Rows are points. Each copy is the shape, with its points in the same order, turned, moved and blurred by noise. Some copies are also mirrored. Which?

Shape (8 x 3):
[[ -9  34  31]
 [  5  49  54]
 [ -9 -22 -22]
 [ 16 -33 -25]
 [ 26  67  76]
 [ 61 -48  10]
 [ 13 -85  14]
 [-31  54  19]]
Copy 1 (8 x 3):
[[-31   3  -3]
 [-39  -4 -37]
 [ 16 -12  52]
 [ 37 -34  42]
 [-56 -21 -65]
 [ 19 -95  13]
 [  3 -87  73]
 [-28  39  -2]]
Copy 1 is: mirrored
Copy 2 (8 x 3):
[[-30  22  -6]
 [-34  49  10]
 [ 14 -45  -8]
 [ 22 -51  12]
 [-32  84  30]
 [ 32 -44  65]
 [  2 -95  53]
 [-22  28 -36]]
Copy 2 is: only turned
Copy 3, 8 rows:
[[ -2  -4  42]
 [-14 -15  80]
 [ 34  11 -21]
 [ 31  -9 -34]
 [-33 -46  86]
 [-16 -46 -55]
 [-28   7 -65]
 [ 21  18  65]]
Copy 3 is: only turned

Shape (9 x 4):
[[-37  68  61  32]
 [ 40  -1 -30 -57]
 [ 30  27  21 -37]
 [ 42 -17 -31  12]
 [-60 -36 -25 -37]
 [-12  26  58 -15]
 [  1  19 -40  65]
 [ 12  33  59  25]
 [-51 -31 -24   1]]
Copy 1 (9 x 4):
[[ 11 -66  15 -79]
 [ 11   1 -78  38]
 [-12 -30 -52   3]
 [ 12  19   3  48]
 [ 34  62 -58 -40]
 [-18 -32 -31 -56]
 [ 64   2  45  17]
 [-25 -47  11 -35]
 [ 41  56 -11 -36]]
Copy 1 is: only turned
Copy 2 (9 x 4):
[[-95 -62  38  18]
 [ 49   0  15  17]
 [  9 -42  28   7]
 [ 23  11 -41  12]
 [-25  72  52  11]
 [-44 -44  42 -15]
 [-53  10 -54  54]
 [-53 -58   4 -20]
 [-47  52  12  14]]
Copy 2 is: only turned

Shape, 12 rows:
[[ -4  56  -1 -15  21 -23  -8   7]
 [-52 -19  24  40   7  26 -49  -9]
 [  2 -22 -95 -20 -14 -17  35 -11]
 [ 33 -13 -26   6   7 -13  -3  -4]
 [ 21  24 -60  -9 -51 -17 -27  12]
 [ 18  22 -32  18 -40 -37  23  -6]
 [ 39  27 -30 -11  -5 -28  41  22]
 [-19 -11  40 -12  -1  11 -13  31]
 [-42 -39   3  56  36  17 -46  10]
 [ 28  40 -28  -2 -16  15  22 -34]
 [ 27  -6 -23  22  26  39 -25 -23]
 [-24   3   2  57  28  66 -29  22]]
Copy 1, 12 rows:
[[ -7  46 -15 -41 -21  25  25  23]
 [ 45  -2  43   0  47  10 -23 -14]
 [-14  19 -42  49 -14 -44 -15  85]
 [-14  -3  -8 -24  -8 -24   2  62]
 [-28  25  -6 -15 -48   2 -45  65]
 [-53  23 -34 -27  -4 -23 -35  40]
 [-43  20 -47 -24 -34 -16  16  42]
 [-18  -9  43  -6  -9   0  24 -20]
 [ 56  -9  48 -17  42 -37 -11  -1]
 [-20  -8 -53 -20  -5  35 -17  43]
 [ 32 -32 -18 -29  13   6  -5  49]
 [ 64 -27   9 -27   2 -11 -25 -20]]
Copy 1 is: only turned
Copy 2:
[[ 28  12 -13  34 -36 -17 -15  42]
 [-37 -19  -7 -56 -35 -35  27  12]
 [ -8 -17 -23  10  60  44 -71  30]
 [ -7  18 -41  11  24 -20 -18   8]
 [  1  -6   8  31  54 -49 -51  38]
 [-14 -13 -22  47  10 -31 -52  -3]
 [  5  11 -35  72  22   3 -27  13]
 [-23  23  24  -3 -21 -11  32   0]
 [-64  -4 -28 -59 -31 -19  25  36]
 [ 40 -35 -29  30  13 -20 -19  -9]
 [ 14  -7 -65 -28  23 -22  20  13]
 [-30 -39 -38 -28  -8 -34  63  41]]
Copy 2 is: mirrored

Shape:
[[-36  36 -39 -35 -29  65 -19  10  14  27   0]
 [ 53  12 -16  20  69 -24   5 -19   6 -30  20]
 [-29  49  45 -30  -7  38 -23  12  17  -7 -20]
 [ -6 -27 -12  21  46 -29   5 -42  31 -73   0]
 [ -8  -2  19  -1   8 -24   1  41 -45  32 -34]
 [ -1  21  18 -24  27  59  -9  -6 -21 -23 -66]
 [ 38 -11   7  47  34  -1  33 -18  17 -49  20]
 [-11   7  11 -28  68 -20  61  31 -33  20   9]
 [-26  52  14  24  26 -19  28  13 -43  51 -42]
 [ 42 -16  12   8  48 -48  15 -58 -13 -25  55]
 [-15   5  18 -14 -19  67  16  -7   8   3 -17]
 [-22  20   9   4  44 -29  39   0 -95  32 -20]
 [-49  16  18  12  18  76 -39  10   1   7   1]
 [-19  11  -3  -9 -10  50 -32  34 -16  10  -8]
 [-23  -7  16  -4   6  70 -48 -13  43  37 -49]]
Copy 1 (15 x 11):
[[ 10 -40 -32  32 -14   4 -57 -34 -56   3  45]
 [-62  53  23 -37   1   6   2  25   2  52  26]
 [  2 -20 -10  21 -13  26 -14  15 -42 -56  40]
 [-73 -10  32 -71  27  -3  32  24 -33  26   0]
 [ 13  21 -32  12 -30  14  28 -18  11  -9 -22]
 [-31 -32 -45   9   7  53  -9  28  12 -15  35]
 [-28  13  36 -67   9 -11  -5  39   5  34  12]
 [-37  34 -29 -45 -79  10  -1 -22  24 -11  -1]
 [ 26  30 -60  -7 -33   9  47 -27  10  -6  36]
 [-81  44  56 -41  10 -39   9  -5  27  17  13]
 [  7 -50 -21  -1  -5  -7 -42  13  -2 -16  34]
 [ -9  30 -40 -23 -38  17  48 -65  62  -4  12]
 [ -1 -67   6  32 -44  23  -1  10 -26  -1  59]
 [ 10 -33  -3  39 -21  32 -18 -12 -24   5   9]
 [-21 -69 -48  52  -7 -12  -6  45 -34  -4  40]]
Copy 1 is: only turned
Copy 2:
[[-28  -7  60  44 -15  58  30  30  60   4  19]
 [ 16 -10 -22 -32 -44  25  13 -36 -52  39  37]
 [-29 -11  57 -24 -11   3  41  10  27 -14 -24]
 [-17 -62 -38 -21  10   6 -12 -50 -31  51   5]
 [ 42  16 -21 -34 -14   2   3  43  49   8  -6]
 [ 12 -39  30 -33  -5  14  88  32   2  -1 -12]
 [-18 -11 -31 -35 -10  15  -5 -14 -64  49  26]
 [ 27 -10  -8 -84 -29  52 -26  36  12   5  26]
 [ 19  41 -14 -69 -28  40  34  17  75  33 -10]
 [ -8   9 -32 -55  -1  15 -20 -61 -40   2  58]
 [-34   1  38  -9  22  30  42  45   7   1  -6]
 [ 39  14 -36 -92 -10  30  30  17  66  20  46]
 [-65 -23   3  -4 -36   6  51  36  44 -15  -4]
 [-13 -14  16  17 -25   5  37  43  39  -7  14]
 [-38  -4   6  32  -8  35  66  24  10 -36 -58]]
Copy 2 is: mirrored
Copy 3:
[[-16  -9  23  18 -33  82 -38   8  43 -57  14]
 [ 40  14  14 -11  -1 -30  29  -3 -24  30  41]
 [ 19   9   6   6 -77  43 -58  12   7 -22 -26]
 [ 13   5  35 -18   6 -74  -7 -15  13  17 -10]
 [-19 -32 -60  19 -34  26  -6  21 -31  -2 -20]
 [ 21  -2 -16  -9 -65  -3 -39  15 -20 -76   0]
 [ 36  41  -9 -28  -2 -36  26 -22  15  20   5]
 [  6  30 -38  34  30  16  -7  44 -55   2 -12]
 [ 15 -15 -69  75 -38  13  -5  45  -5  -9  -1]
 [ 69 -14   9 -27  37 -25  23   7 -13  53   1]
 [ 21  14 -23 -17 -31  37 -41  -1  36 -55 -15]
 [ 21 -34 -65  51   2   5  26  62 -37 -18 -25]
 [ -8  11   9 -26 -70  35 -25  59  41 -35  -5]
 [-24 -11  -4 -11 -52  56 -11  19  15 -38  -6]
 [-11 -13 -15 -32 -68  23 -82  27  47 -35  36]]
Copy 3 is: only turned
